Each row of a before or after table is a point. The points were changed in one or more steps. Then noise was added and the rows were shuffled. The steps act on columns, c1 being the first. Name the steps. A step turns or swaps two columns, mirrors them in a line or flattens them onto one, adds a multiple of one to another, or multiplies or shifts one. Angles are multiples of 10 degrees, from the lower column toward the higher: turns from -170 to 170, lines from 10 to 170 but not 90. Use the fewest steps. Two steps may share a column if one is a turn and the other turns, adds or multiplies; they go together, in the order done. Otherwise the lowest column goes first.

Before, 14 rows:
[[ 0.00 -0.17]
 [ 0.39  1.09]
 [-0.09  1.04]
 [ 0.24 -0.02]
 [-0.57  0.09]
 [-0.21 -0.25]
 [ 0.57  0.41]
 [-0.14 -0.08]
 [-0.27  0.17]
 [ 0.58  0.38]
 [ 0.00  0.44]
 [-0.08 -0.17]
 [ 0.31  1.10]
 [-0.29  0.04]]
After (14 x 2):
[[-0.58 -0.47]
 [ 0.59  1.01]
 [ 0.24  0.23]
 [-0.14 -0.23]
 [ 0.29  1.45]
 [-0.29 -0.11]
 [ 0.00 -0.14]
 [-0.08 -0.24]
 [ 0.59  0.96]
 [-0.08  0.97]
 [ 0.38  1.52]
 [-0.21 -0.45]
 [-0.01  0.44]
 [-0.29 -0.24]]
Steps: add 1 times c1 to c2

Before (11 x 6):
[[ 0.04  0.32 -0.05  0.45 -0.10 -0.19]
 [ 0.37 -0.13 -0.08  0.07  0.66 -0.19]
 [ 0.90 -0.51  0.29  0.36  0.15  0.09]
 [ 0.59 -0.54  0.75  0.73 -0.91  0.33]
 [ 0.16 -0.29  0.42  0.47  0.77 -0.84]
 [-0.20 -0.36 -0.47  0.32  0.22  0.18]
 [ 0.52 -0.39 -0.68  0.47 -0.49 -0.06]
 [ 0.55 -0.32  0.53  0.11 -0.81  0.96]
 [ 0.14  0.36  0.18  0.33  0.34 -0.53]
 [ 0.41 -0.43  0.68 -0.12 -0.70  0.21]
 [ 0.18 -0.13 -0.33 -0.26  0.08 -0.10]]
After, 11 rows:
[[ 0.19 -0.13 -0.32 -0.27 -0.03 -0.11]
 [ 0.95 -0.50  0.27  0.35  0.11 -0.07]
 [-0.18 -0.36 -0.48  0.35  0.27 -0.14]
 [ 0.57 -0.35  0.54  0.10  0.46  1.18]
 [ 0.56 -0.54  0.75  0.72 -0.16  0.96]
 [ 0.15 -0.29  0.41  0.48 -0.37 -1.02]
 [ 0.12  0.35  0.18  0.32 -0.30 -0.57]
 [ 0.04  0.29 -0.04  0.47 -0.21 -0.04]
 [ 0.36 -0.45  0.66 -0.13 -0.20  0.75]
 [ 0.52 -0.42 -0.65  0.49 -0.26  0.40]
 [ 0.36 -0.14 -0.10  0.08  0.17 -0.65]]
Steps: turn c5 and c6 by -60 degrees

Before:
[[-0.12  0.38  0.49  0.27  0.41 -0.42  0.95  0.16 -0.17]
 [ 0.03 -0.25  0.08  0.86  0.48  0.15  0.02  0.18 -0.01]
 [-0.45  0.23  0.73 -0.57  0.70 -0.60 -0.13  1.01 -0.05]
 [-0.04 -0.14 -0.45 -0.37  0.59 -0.23 -0.39  0.54  0.70]
 [ 0.06  0.31  0.14  0.17  0.07 -0.40 -0.23  0.01  0.70]
 [-0.79 -0.37 -0.45 -0.24 -0.31 -1.06  0.41  0.13  0.68]
 [-0.54  0.25 -0.41  0.52 -0.28 -0.33  0.53 -0.15 -0.14]
 [ 0.03 -0.03 -0.62  0.01  0.49 -0.96 -0.78  0.83  0.55]]
After (8 x 9):
[[-0.06  0.22  0.76 -0.58  0.69 -0.42 -0.13  1.02 -0.02]
 [ 0.47  0.30  0.14  0.18  0.08 -0.27 -0.19  0.00  0.71]
 [-0.18  0.20 -0.42  0.52 -0.33 -0.25  0.54 -0.15 -0.13]
 [ 0.27  0.40  0.50  0.32  0.47 -0.29  1.00  0.17 -0.16]
 [ 0.38 -0.14 -0.44 -0.36  0.59 -0.11 -0.40  0.55  0.73]
 [ 0.48 -0.27  0.06  0.88  0.50  0.12  0.00  0.22 -0.01]
 [-0.41 -0.38 -0.44 -0.26 -0.29 -0.76  0.37  0.16  0.68]
 [ 0.38  0.00 -0.66  0.00  0.51 -0.66 -0.78  0.80  0.52]]
Steps: shift c1 by 0.40; multiply c6 by 0.7

Before:
[[-0.69  0.07 -0.21 -0.01  0.31 -0.04  0.07 -0.66  0.14 -0.12 -0.87 -0.50]
 [-0.81 -0.08 -0.23 -0.11  0.28 -0.32  0.80 -0.28  0.30  0.58 -0.58 -0.42]
 [-0.28  0.10 -0.10 -0.01  0.30 -0.89  0.27 -0.09  0.36 -0.13 -0.49 -0.55]
 [-0.44 -0.38  0.17  0.40 -0.92  0.59 -0.14  0.58  0.15 -0.14  0.28 -0.46]
 [-0.19 -0.13  0.22 -0.31 -0.53  0.41 -0.16  0.25 -0.43  0.01  0.52 -0.15]
 [-0.11  0.10  0.09  0.11  0.20  0.02  0.89 -0.16  0.12 -0.37 -0.48 -0.33]
 [-0.29 -0.76 -0.04 -0.15  0.18  0.51 -0.04  0.45  0.21 -0.31  0.51 -0.30]
 [ 0.33 -0.34 -0.02  0.38  0.18  0.27 -0.27  0.46 -0.19  0.46 -0.67  0.42]
 [ 0.09  0.58 -0.41  0.37  0.56 -0.12  0.40 -0.22 -0.02  0.50 -0.87 -1.06]
 [ 0.04 -0.21 -0.61 -0.08 -0.79  0.71 -0.21  0.58  0.14 -0.19  0.44  0.15]
 [-0.11  0.03 -0.38  0.94  0.21  0.38 -0.34  0.55 -0.53  0.24  0.12  0.62]
 [ 0.38 -0.62 -0.61  0.84 -0.42  0.32 -0.22  0.20 -0.78  0.27  0.01  0.10]]
After, 12 rows:
[[-0.45 -0.36 -0.28 -0.31 -0.93 -0.54 -0.14  0.58  0.30 -0.14  0.25  0.49]
 [ 0.03 -0.20  0.61 -0.12 -0.80  0.03 -0.20  0.58  0.27 -0.20  0.44  0.73]
 [-0.80 -0.07  0.23  0.03  0.29 -0.36  0.80 -0.29  0.60  0.59 -0.56 -0.39]
 [-0.29 -0.75  0.10  0.12  0.18 -0.40 -0.05  0.46  0.40 -0.33  0.50  0.46]
 [-0.19 -0.14 -0.11  0.36 -0.52 -0.22 -0.17  0.25 -0.85 -0.01  0.54  0.38]
 [-0.29  0.11  0.09  0.00  0.29 -0.40  0.29 -0.09  0.73 -0.11 -0.49 -0.98]
 [-0.12  0.03  0.03 -1.02  0.20  0.57 -0.33  0.55 -1.05  0.24  0.11  0.48]
 [ 0.37 -0.60  0.28 -0.98 -0.42  0.03 -0.22  0.19 -1.59  0.27  0.00  0.34]
 [ 0.11  0.58  0.27 -0.49  0.55 -1.03  0.38 -0.23 -0.05  0.50 -0.86 -0.30]
 [-0.70  0.09  0.22 -0.07  0.31 -0.49  0.09 -0.65  0.27 -0.13 -0.85 -0.11]
 [ 0.34 -0.33 -0.10 -0.35  0.17  0.37 -0.26  0.44 -0.40  0.46 -0.67  0.34]
 [-0.13  0.11 -0.12 -0.08  0.22 -0.34  0.89 -0.15  0.24 -0.36 -0.49 -0.04]]
Steps: turn c3 and c4 by 160 degrees; mirror c6 and c12 in the line at 50 degrees; multiply c9 by 2

Before, 14 rows:
[[ 0.26  0.07 -0.04 -0.24  0.08 -0.70  0.87 -0.43 -0.33 -0.60  0.17  0.06
   0.33  0.13  0.01 -0.29 -0.09 -0.25]
 [ 0.66  0.91  0.49  0.32 -0.06  0.35  1.14  0.38  0.12  0.56 -0.12 -0.43
   0.32 -0.17  0.64  1.00  0.61 -0.54]
 [-0.41  0.59  0.53  0.62 -0.03 -0.02  0.39  0.52  0.42 -0.65 -0.29 -0.21
   0.45 -0.47 -0.37  0.51 -0.07 -0.02]
 [ 0.38 -0.07  0.56  0.00  0.35 -0.06  0.50 -0.05  0.29  1.22  0.18  0.67
  -0.13  0.06  0.39  0.25 -0.36 -1.21]
 [ 0.35 -0.28 -0.31  0.44  0.40 -0.11  0.22  0.46  0.46  0.27 -0.18 -0.35
   0.13 -0.49 -0.18 -0.03 -0.64 -0.19]
 [-0.47 -0.14 -0.15  0.45  0.41 -0.72 -0.01 -0.03 -0.05  0.32  0.34  0.17
   0.36 -0.62 -0.50  0.61  0.28  0.06]
 [-0.17  0.25  0.13 -0.32  0.01  0.15  0.33  0.69 -0.16 -0.17  0.19 -0.23
   0.48  0.27  0.21  0.07  0.64 -0.10]
 [ 0.13 -0.25 -0.12  0.28  0.47 -0.02 -0.02  0.46  0.51 -0.30  0.45  0.31
   0.81 -0.36  0.17  0.36 -0.22 -0.78]
 [ 0.53 -0.09 -0.22 -0.19 -0.24 -0.68  0.40  0.15 -0.18 -0.28  0.36 -0.13
   0.08 -0.35  0.98  0.74 -0.73 -0.59]
 [ 0.60  0.41  0.42 -0.14  0.41 -0.26 -0.19 -0.61  0.48  0.06  0.40 -0.72
  -0.30 -0.60  0.35 -0.08 -0.55  0.04]
 [ 0.31  0.18  1.26  0.04  0.52 -0.08  0.32 -0.17 -0.97 -0.65 -0.49 -0.94
  -0.10 -0.64  0.65  0.73  0.40  0.10]
 [-0.64  0.17 -0.40  0.65 -0.34 -0.10  0.70 -0.21 -0.39 -0.13  0.60  0.19
   0.66 -0.59 -0.13 -0.75 -0.54 -0.17]
 [ 0.28 -0.32 -0.48  0.44  0.39 -0.32 -0.02  0.09  0.46 -0.16  0.38 -0.07
  -0.54 -0.44  0.70 -0.13 -0.56 -0.76]
 [ 0.68  0.51  0.04 -0.15 -0.39  0.09 -0.28  0.10 -0.16  0.00 -0.32  0.70
  -0.18 -0.53 -0.07 -0.51  0.42 -0.78]]
After, 14 rows:
[[ 0.29  0.04 -0.43  0.45  0.40 -0.34 -0.03  0.00  0.46 -0.24  0.40 -0.07
  -0.55  0.55  0.72 -0.14 -0.91 -0.76]
 [ 0.68 -0.70  0.02 -0.14 -0.39  0.09 -0.27  0.19 -0.15  0.02 -0.32  0.69
  -0.16  0.22 -0.09 -0.49  0.67 -0.80]
 [ 0.58 -0.67  0.38 -0.14  0.39 -0.29 -0.19 -0.72  0.48  0.15  0.40 -0.69
  -0.29  0.31  0.35 -0.08 -0.88  0.04]
 [ 0.36 -0.01 -0.37  0.45  0.41 -0.10  0.22  0.53  0.46  0.22 -0.18 -0.34
   0.12  0.58 -0.17 -0.05 -0.99 -0.19]
 [ 0.51 -0.08 -0.15 -0.18 -0.23 -0.68  0.41  0.07 -0.17 -0.32  0.36 -0.14
   0.09  0.35  0.99  0.74 -1.18 -0.61]
 [ 0.33 -0.49  1.35  0.02  0.51 -0.07  0.33 -0.03 -0.96 -0.43 -0.50 -0.94
  -0.11  0.46  0.65  0.75  0.67  0.10]
 [ 0.13  0.05 -0.08  0.27  0.49 -0.02 -0.01  0.33  0.49 -0.32  0.46  0.32
   0.80  0.45  0.16  0.36 -0.37 -0.77]
 [ 0.25 -0.01  0.07 -0.24  0.06 -0.67  0.90 -0.45 -0.30 -0.58  0.16  0.09
   0.32 -0.15  0.00 -0.30 -0.16 -0.23]
 [-0.40 -0.74  0.61  0.62 -0.01 -0.03  0.37  0.61  0.44 -0.58 -0.29 -0.20
   0.46  0.09 -0.38  0.50 -0.12 -0.03]
 [-0.16 -0.11  0.14 -0.32  0.01  0.14  0.36  0.62 -0.16 -0.15  0.19 -0.26
   0.47 -0.37  0.23  0.06  1.03 -0.12]
 [ 0.41  0.07  0.33  0.00  0.35 -0.06  0.47 -0.12  0.28  1.30  0.18  0.68
  -0.15 -0.01  0.42  0.25 -0.56 -1.22]
 [-0.47 -0.17 -0.20  0.45  0.42 -0.73  0.00 -0.13 -0.05  0.30  0.33  0.18
   0.37  0.62 -0.50  0.62  0.44  0.06]
 [ 0.66 -0.85  0.38  0.32 -0.04  0.36  1.17  0.40  0.12  0.62 -0.11 -0.42
   0.31 -0.30  0.63  1.00  0.95 -0.55]
 [-0.64 -0.42 -0.36  0.64 -0.33 -0.10  0.69 -0.40 -0.37 -0.19  0.59  0.19
   0.68  0.44 -0.08 -0.75 -0.86 -0.17]]
Steps: turn c2 and c14 by -150 degrees; turn c3 and c10 by 10 degrees; add -0.3 times c11 to c8; multiply c17 by 1.6
